Each row is a point. To make a cloud, some directions were put in groups of two or more. Within a group, all points are equally far from the middle, so they leave a hole (a ring in 2 directions, a hollow ball in 3). The other directions are filled evenly. Then the cloud was stretched, turned, moved and blurred a little. How many holes are there, and how many directions does each take, smallest first?
(in the rows, 128 means zero)

Cloud (13 x 2):
[[181 120]
 [114  77]
 [189 138]
 [ 82 123]
 [129 192]
 [147 188]
 [107 108]
 [168 133]
 [162  74]
 [ 78 176]
 [ 92 200]
 [159 167]
 [ 92 124]]
Holes: 0

Cloud (13 x 2):
[[186 126]
 [185 119]
 [187 138]
 [157 183]
 [184 117]
 [118  82]
 [123 188]
 [185 121]
 [ 77 142]
 [ 84 161]
 [130 189]
 [ 77 138]
 [ 89 100]]
Holes: 1 (2)

Cloud (19 x 3):
[[ 95 111 133]
 [213 116  61]
 [157 182 194]
 [123 112  65]
 [ 87 141 169]
 [155 189 165]
 [ 78 122 125]
 [135 110  85]
 [ 88  81 180]
 [173 159 105]
 [ 82 114  60]
 [ 86 186  86]
 [171 136 190]
 [113  75  69]
 [110 167  83]
 [123 101 180]
 [195 116 101]
 [141 132 143]
 [160 111 141]]
Holes: 0

Cloud (30 x 4):
[[153  79 176 176]
 [111  58 167  78]
 [180 136  85 146]
 [145 176 176 125]
 [ 97  85 197 111]
 [ 92 158 131 164]
 [182  94 100 165]
 [121 171 181 110]
 [170 149 167  73]
 [ 94  91 197 115]
 [ 96  61 104  96]
 [191 131 183 140]
 [182  99 115 176]
 [157  52 108  97]
 [102  63  93 129]
 [168  84 186 164]
 [178 129 133  61]
 [129  73 132 184]
 [165 164 181 107]
 [176 141  82 142]
 [149 161  78 134]
 [148 151  75  99]
 [ 94  65 136  74]
 [188 118 132 178]
 [103  80 121 177]
 [162 140 107  63]
 [102 156 183  96]
 [ 84  79  97  99]
 [ 81 121  84 100]
 [184  89 193 111]]
Holes: 2 (2, 2)

Cloud (54 x 6):
[[161 116 209 142 111 103]
 [ 73 129 128  87 188 173]
 [107 154 196 109 179  92]
 [158  72 125 105 188  96]
 [ 80 142 158 146 199 113]
 [140  73  72 113 122 164]
 [144  71 169  60 105  92]
 [137  61 140 166 166  98]
 [105  55 156 134  83  80]
 [153 100 112 104  72 166]
 [ 54  87 147 119 177  80]
 [116  74 189 104 148 189]
 [ 99 179 101 148  89 110]
 [ 75 144 124 171 141 176]
 [ 94 154 209  80 147 102]
 [105  75  79 183 135 148]
 [ 91 137 110 133 198  74]
 [120  67  88 179 113 111]
 [ 78  91  67 137 145 176]
 [157 102 117 154 142  57]
 [125 180 168 154 156 118]
 [ 89  49 195  93 120 109]
 [ 64 116 127  87 148  55]
 [173 132 177 124 131 168]
 [144 125 191 108 144  51]
 [156  85 192 125 169 149]
 [173 127 153 146 176 137]
 [ 59 135 189 110  82 139]
 [153  71  73 103 148 119]
 [132 101 140 159  91 192]
 [122 131 149 102 127  30]
 [107  76  84 186 137 148]
 [120 157 204  87 167 107]
 [ 75 127 130 135 196  74]
 [102 168 156  95  69  85]
 [ 93  52 103 164 161 104]
 [ 69 113 113 107 212 129]
 [ 85  60 201  81 119 139]
 [ 59 118 108  59 122 101]
 [155 100 126 179  98  85]
 [117 143 162 126 137  36]
 [115 126  94  79 161  55]
 [143  61 132  54 120 118]
 [ 75 133 146 140 170 188]
 [170 134 144 120  95 174]
 [115  63 171 175 129  93]
 [120 145 130  95 213 112]
 [ 86 106 121 189  91 161]
 [113 148 134 148 175  55]
 [ 82 148  99 167 183 109]
 [168 125 202 138 137 129]
 [ 79  60 106 160 176 111]
 [ 60  92 197  83 158 138]
 [ 91  57 206 101 108 115]]
Holes: 2 (2, 4)

Cloud (52 x 6):
[[102 178 107  76 143 149]
 [102  75 160  69 178 149]
 [ 65 147 148 178 156 164]
 [112 138 125 187 114 184]
 [121  57  88  96  94  73]
 [144  45 119  90  92  93]
 [141  76 179 149 184 187]
 [ 87 148  74 155 149 196]
 [148  63 130 174  77  86]
 [104 159 132  82 215 118]
 [101 104  71 142 185 189]
 [181 124  71 106 157 130]
 [108  94  55 124 138 111]
 [ 86 135  83 168 112 198]
 [185 108 169 133 201 173]
 [105 100 147 169  74 100]
 [ 95 142 176 142 139 103]
 [179 143 155 133 176 186]
 [ 89 149 115 107 176  83]
 [142  49 120 155 128 127]
 [106 142 126  98 187  63]
 [166 133 112 166 179 178]
 [164 169 123  83  98  68]
 [118 104  91  66 162 170]
 [137 134 156 184 127 174]
 [125  83  60 144 128 124]
 [122 117  59  85 105 174]
 [ 90  72 162 150 126 171]
 [136  69 136 130  92 192]
 [124 158 205 105 181 161]
 [166 120 178  85 150  66]
 [149 175 137 160 190 181]
 [128  60 173  97 145 114]
 [182 100  83 190 174  97]
 [138  83 127  60 182 113]
 [183  60 162 114 194 133]
 [118  65 139  70 129 139]
 [187  56 148 146  97 105]
 [ 82 129 182  97 118 127]
 [ 53  94  99 100 188 169]
 [ 97 116  63 103 148 191]
 [110  95  74  93 199 100]
 [121  79  94 112 205 193]
 [137 128 203  85 144 166]
 [105  69 154 156 155 199]
 [193 165  92 108  96 129]
 [126 115  62 133 174 168]
 [134  63 154 160 104 114]
 [186 116 198 146 188  79]
 [116 163 173 147 183  96]
 [160 179 146 108 166 178]
 [116 145  75  67 119 159]]
Holes: 1 (4)

Cloud (78 x 8):
[[150 164 112 156 174 139 208 147]
 [116  64 151 108  99 141  43 141]
 [169  67 187  99 135 172 112 105]
 [137  61  77 103 115 114 167 186]
 [116 188 122 158 121 120 140  81]
 [166 157 139 191 135 148  59 121]
 [197 126 154 145 194  86 130  71]
 [124  69 121 186 173  80  66 119]
 [180  72 148 184 177 155 113 186]
 [185 105  95 114 104 122 166 186]
 [134 161 115  64 153  91 157 198]
 [157 151 164  84 117 166 110 200]
 [ 74 149 128  78  99 133 129  90]
 [149 166 207 140 184  69  94 135]
 [175 151 136 201 155 115  99 189]
 [134 168 203 127 144  92  87 193]
 [ 63 120 161 168 116  95  73 120]
 [ 71 102 105 157  89 142 113  86]
 [169 112 156 172  88 141 181 123]
 [196  99 167 114 194 173 101 171]
 [177 142 115 152  79  57 112 112]
 [177  94 191 105 115 174 141 171]
 [177 135 193  92  97  84 105  88]
 [173  95  57 136 109 139  84 100]
 [ 89 163 119 181 140 100 122 200]
 [160  58 121 174 171 104 194 133]
 [173 135 120 129  87 189 102 132]
 [ 92  63 156  85 192 156 144 189]
 [ 69 153 165 158 117  89  73 157]
 [ 83  91 117 193 146 125 102  80]
 [ 97 158 157 106 106 151 174 198]
 [ 83 126 161 148 194 126  73  99]
 [124 161 210  84 174  82 134 111]
 [142 142 160  87 222 180 153 131]
 [172  91 120 211 137  87 116 183]
 [108  68 159 142 178  71  65 113]
 [176 164  85 137 162  88 142 188]
 [136 154 143  77 203 109  78 189]
 [138 142 175 140 213 178 136 192]
 [165  59  91 105 157 139 167  94]
 [ 87 134 129 165 196 139 134  79]
 [185 150 160 148 201  79 131  80]
 [ 75 146 183  99 105 153 167 124]
 [175 147 214  88 156  74 142 142]
 [184  86 149 158 185 125 104  62]
 [148 179  90 102 121 150 115  84]
 [161 167  99 129 212 105  70 140]
 [177 135 204 139 194 105 152 182]
 [164 109 167 148  68 105 167 119]
 [179 128 126  99  92 154 101 194]
 [170 145 148 187 154 194 137 106]
 [ 83 103  67 136  97  97  87  98]
 [ 93 181 173 158 114  82  89 148]
 [119 184 131  71 108  94  96  92]
 [ 70 128 172  88 106 152 182 164]
 [191 125 123 175 196 158 167 176]
 [126  61 101 188 172 139  68 144]
 [107  69 105  88 154  71 188 153]
 [ 98 138 107 129 194  51 160 144]
 [ 94 150  79 132 137 139 159 209]
 [118  66  87 116 154  66 181 164]
 [192 118 125  65 136 151 166 117]
 [145 169 138 158 117 180  78 166]
 [107 179 158 153 113 157 146  91]
 [141  66 179  85  92  65 145 138]
 [178 151 172 102 188  85  55 159]
 [151  69 195 112  92 139 160 132]
 [ 75 141 108 140 118  84 189 131]
 [181  84  65 169 147 127 121 185]
 [187  97 191  85 144 146 142 187]
 [178 146 174 112 208 110 164  93]
 [100 135 108 144 218 161  85 122]
 [170  94 152 188 130 148  55 163]
 [175 145 152  54 133 154 143  97]
 [108  59  77 145 189 155 165 173]
 [ 69 115 152 105 118 179 104 202]
 [181  95 194  93 136  89 102  77]
 [ 95  70 125  65 105 167  83 132]]
Holes: 3 (2, 3, 3)

Cloud (107 x 9):
[[161 174 132 122  62 136 136  68 130]
 [160 119  98  80 149 162  70 178 103]
 [176 177  60 182 140 123  98 130 139]
 [175 143 157 127  92 175  93 195  78]
 [ 96 109  44 114  28 120 141 146 156]
 [150 162 110 136  85 196  94 133 179]
 [121  54  73 135 103 156  95 116  88]
 [ 80 127  96 101  60 145 136  69 158]
 [143 102  68  37 141  91 116 144 188]
 [131 169 177 113 109 123 128  95 203]
 [147  99 175 111  49 125 172 185 142]
 [154 163  59 171 176 124  95 137 141]
 [127 125  58 117  37 138 105 186 184]
 [137 119 156  57 115 188 155 152 130]
 [163 100  86  58  65 107 115 194 149]
 [117 125 178 187 112 123 107 150 147]
 [214  80 102 172  84 122 138  87 116]
 [182 129 163  54  74 112  69 123 172]
 [134 132  52 157  35  68  93 118 166]
 [159  47  99  83  83 130  97  74 142]
 [ 83  98 129 133 101  94  86 203 129]
 [155  73 153  79 178 121 132 100 125]
 [135 114  89  91  40 137 190 179 161]
 [118 115 133 104  74 179 180 186 155]
 [123  63  97 128  64  60 148  93 100]
 [139 105 181 137 158 181 155  94 113]
 [122  93  61 187 105 155 154  92 144]
 [131 103 183 165  84 118  80 178 159]
 [124  58  83 109 161  79 137 165 112]
 [135  51 110 153 166 155  94 105 108]
 [ 89  82  75 164 124  98 106 152  76]
 [196 129  86  69 120  88  92 181 186]
 [171 121  28 164  90  91 152 114  74]
 [174  76  76 114  45 101  70 110 129]
 [155  96 153 101 133  75 117  68 106]
 [169  76 179 138 163 148  98 147  97]
 [102 153 190  97  69 146 150 130 147]
 [176 101 125 101  49 179 153 168 185]
 [190 165  70 148 166 170 102 173 133]
 [122  54  46 124 148 133 118 124 101]
 [181  52 145 102 137 130  68 145 165]
 [ 83 139 157  82  98 112  64 180 185]
 [128 141  59  60  71 109 148  99 108]
 [188 175 141 123 144  78 181 111 124]
 [169  91 148 128 138  87  99  90  56]
 [175 150  75 147 113 115 173  50 114]
 [137  42  79 105  93 145 177  77 185]
 [144 125 120 153  45 136 115 206 188]
 [142  87  97 125 144 214 138 119 161]
 [148  89  77 165 154 131  88  72  82]
 [172 117  65 145  52 143  88 148  84]
 [ 96 143  86  93  48 169  91 137 153]
 [163 165 126  63 161 167 109 125 164]
 [ 94 138  73  97 110 138 124  61 187]
 [173  49 164 139 129 120 151 172 157]
 [125 138  75 129 132 129 189 208 125]
 [119  76  71 113 137 185 160 149 170]
 [140 177  99 145  80  93 205 115 147]
 [120 146  83 165  57 139  91  91 163]
 [155  59 123 159 148 159 204 101  98]
 [163 130  91 169 118 137 118 168 221]
 [145 104  99 122  23 169 177 135 177]
 [110  86 160  81 112 134  78 133  89]
 [186  74 182 109 123 118  75 135 135]
 [ 69 147  88 105 170 107 122 106  83]
 [165 118 126 158 177  95  99 138 196]
 [156  81 122  47  91 119 152 190 179]
 [170 158 159 175  61 156 112 141  77]
 [ 77  72  92 122 101  44  99 161 147]
 [146  75 134 159 114 108 138 211  95]
 [205  90 121  88 179  95 144 131 140]
 [133 147 179  87  70  93  85 103 129]
 [143  98 144 150 138 180  86  82 131]
 [184 169  79 191  98  80 118 114 103]
 [110  71  42 160 117 111 124 131  79]
 [148 176  95  95 144  59 161 158 173]
 [ 82 122  98  67 139  83 172 152 180]
 [122  87  57 123 150  62 166 140 193]
 [135 123 140 131  72 215 117 135  75]
 [ 97 111 183  91  84 105 188 119 154]
 [180 182 137 137 116 127 135  90 190]
 [180 129  50 133  68 148 161  87 181]
 [177 105 147 164 108 182 153  77 131]
 [137  42 104 101 116 166 183  98 157]
 [172 124 100 143  73 115 212 165 174]
 [142 154 118  69  59  61 131 195 142]
 [136 163 192 128 138 121 107 105 143]
 [ 85 190  86 103 164 171 150 114 126]
 [214 152  63 144 109  71 148 100 143]
 [141  88 127  52 118  58 163 173 169]
 [194 134  57 166 110 131  89 181 117]
 [222 121  66 122  92 146  96 143 173]
 [102 144 170  65  65  76 158 119 153]
 [155 156 116  70 115 152 183 128 211]
 [167  71  87 165 122 169  95  87  86]
 [152  92 196 125  93 168 162 122 107]
 [145 177 127 150 153  88  87 198  99]
 [ 59 156 118  78 104  79 103 156 146]
 [168 119 124  82 121 127 138  43 166]
 [197  85 113 156  87  81 135  67 118]
 [172 161 143 109 153 121  95 119 218]
 [138  94 159 152 140 138 122  85 211]
 [174 173  31 153 110 156 130  86 106]
 [144  39 138 153  58  88 161 107 119]
 [124 126 122 160  85 157  77  93  68]
 [168  71  82 136  90 144 145 193 194]
 [123 100 101 103  96  68  83 217 161]]
Holes: 1 (8)
